Each row of a before or after table is a point. One or more steps were done to the points. Then noise was added and the rows were shuffled. The steps act on columns, c1 being the first. Name the steps. A step turns or swaps two columns, mirrors them in a line or flattens them onto one, adds a multiple of one to another, or multiplies or shifts one. Angles are multiples of 10 degrees, from the lower column toward the higher: turns from -170 to 170, lines from 10 to 170 but not 90. Use the fewest steps. Two steps may share a column if one is a turn and the other turns, adds or multiplies; they go together, in the order done. Otherwise the lowest column goes first.

Before (13 x 3):
[[ 0.02  0.09  0.65]
 [ 0.10  0.29 -0.55]
 [ 0.11  0.76  0.04]
 [-0.43  0.54  0.14]
 [ 0.13 -0.31  0.61]
 [-0.10 -0.09  0.21]
 [-0.50  0.22 -0.37]
 [ 0.67  0.07  0.48]
 [ 0.36  0.23  0.65]
 [ 0.58 -0.38 -0.46]
 [ 0.59  0.60  0.63]
 [ 0.70  0.21 -0.62]
 [-0.29 -0.04 -0.19]]
After (13 x 3):
[[-0.23 -0.21  0.06]
 [ 0.47  0.54 -0.28]
 [-0.49 -0.17  0.41]
 [ 0.06  0.11  0.84]
 [-0.05  0.22 -0.60]
 [-0.40  0.36 -0.26]
 [-0.38 -0.52  0.50]
 [-0.26  0.11  0.68]
 [-0.05 -0.06 -0.35]
 [-0.09  0.55  0.87]
 [ 0.05  0.79  0.13]
 [ 0.73  0.01  0.15]
 [ 0.94  0.66  0.14]]
Steps: turn c1 and c3 by 50 degrees; add 0.5 times c1 to c2

Before (11 x 6):
[[ 0.10 -0.47 -0.02  0.08  0.28  0.13]
 [-0.20 -0.40 -0.23  0.05  0.03 -0.05]
 [-0.57 -0.32 -0.43  0.00  0.31  0.08]
 [ 0.13 -0.32 -0.39 -0.82  0.26 -0.02]
 [ 0.20 -0.25 -0.01 -1.20  0.29  0.33]
 [ 0.25  0.06 -0.30 -0.38 -0.06  0.12]
 [ 0.14  0.51 -0.25 -0.21 -0.12 -0.37]
 [-0.50 -0.18 -0.01  0.06  0.35 -1.00]
 [ 0.07  0.41 -0.37 -0.50  0.02  0.19]
 [-0.56  0.07  0.18 -0.12 -0.41 -0.42]
 [ 0.17  2.06  0.31 -0.15 -0.18  0.05]]
After (11 x 6):
[[ 0.29 -0.31 -0.46  0.03 -0.55  0.06]
 [ 0.28 -0.48  0.02  0.08  0.09  0.12]
 [-0.37  0.09  0.18 -0.15 -0.60 -0.41]
 [ 0.21 -0.34 -0.35 -0.81  0.10 -0.03]
 [-0.09  0.02 -0.34 -0.40  0.22  0.14]
 [-0.06  0.44 -0.25 -0.23  0.15 -0.33]
 [ 0.35 -0.17 -0.01  0.04 -0.49 -0.99]
 [-0.17  2.05  0.31 -0.12  0.21  0.06]
 [ 0.05  0.40 -0.42 -0.49  0.05  0.12]
 [ 0.04 -0.44 -0.22  0.09 -0.16  0.01]
 [ 0.31 -0.27  0.01 -1.19  0.19  0.35]]
Steps: swap c1 and c5

Before (11 x 11):
[[ 0.31 -0.09  0.11 -0.16 -0.24 -0.49 -1.04  0.12 -0.05  0.30 -0.35]
 [-0.53 -0.23 -0.16  0.63 -0.44 -0.34 -0.86 -0.07 -0.61  0.28 -0.34]
 [ 0.39  0.47 -0.43  0.50 -0.25  0.05 -0.44 -0.06 -0.77 -0.15 -0.56]
 [-0.12 -0.46  0.56  0.00  0.34 -0.09 -0.21  0.10  0.13  0.04 -0.04]
 [ 0.30 -0.54 -0.54  0.52 -0.41  0.85 -0.17  0.13  0.16  0.29 -0.15]
 [ 0.73 -0.07  0.13  0.45 -0.17 -0.39 -0.49  0.05  0.03  0.14 -1.22]
 [-0.14  0.67 -0.95 -0.18  0.11 -0.38 -0.26 -0.53  0.02 -0.20 -1.11]
 [-0.11 -0.06  1.12  0.98 -0.04 -0.15 -1.14 -0.11  0.37 -0.37  0.18]
 [ 0.01 -0.18 -0.50 -0.02 -0.42  0.61 -0.45 -0.57 -0.43 -0.04 -0.85]
 [ 0.42 -0.03 -0.97 -0.35 -0.06 -0.80 -0.02 -0.84 -0.35 -0.31 -0.65]
 [ 0.20 -0.47 -0.31 -0.14  0.08  0.14 -0.28 -0.56 -0.15  1.16 -0.22]]
After (11 x 11):
[[-0.08 -0.39  0.66 -0.14  0.04  0.14 -0.26 -0.54 -0.27  0.97 -0.22]
 [ 0.17  0.80 -0.75 -0.17  0.10 -0.38 -0.26 -0.55  0.11  0.59 -1.09]
 [ 0.57 -0.34  0.21  0.43 -0.17 -0.37 -0.48  0.03 -0.64 -0.03 -1.16]
 [-0.62 -0.69  0.12  0.64 -0.41 -0.33 -0.90 -0.05  0.18  0.32 -0.32]
 [ 0.36  0.01  0.30 -0.17 -0.21 -0.48 -1.06  0.12 -0.31  0.17 -0.36]
 [-0.16 -0.90 -0.12  0.50 -0.40  0.91 -0.17  0.12 -0.21  0.64 -0.18]
 [ 0.06 -0.47  0.36  0.02  0.38 -0.05 -0.26  0.11  0.18 -0.41 -0.04]
 [ 0.34 -0.73  0.41  1.02 -0.03 -0.11 -1.13 -0.09  0.27 -1.08  0.17]
 [-0.52  0.10 -0.42  0.49 -0.23  0.08 -0.41 -0.07 -0.74  0.23 -0.57]
 [-0.71 -0.13 -0.36 -0.04 -0.44  0.66 -0.43 -0.57 -0.22  0.34 -0.86]
 [ 0.29  0.24 -0.82 -0.32 -0.04 -0.86 -0.04 -0.87 -0.54  0.53 -0.65]]
Steps: turn c1 and c9 by -60 degrees; add -0.5 times c6 to c1; add -0.7 times c4 to c2; turn c3 and c10 by -50 degrees
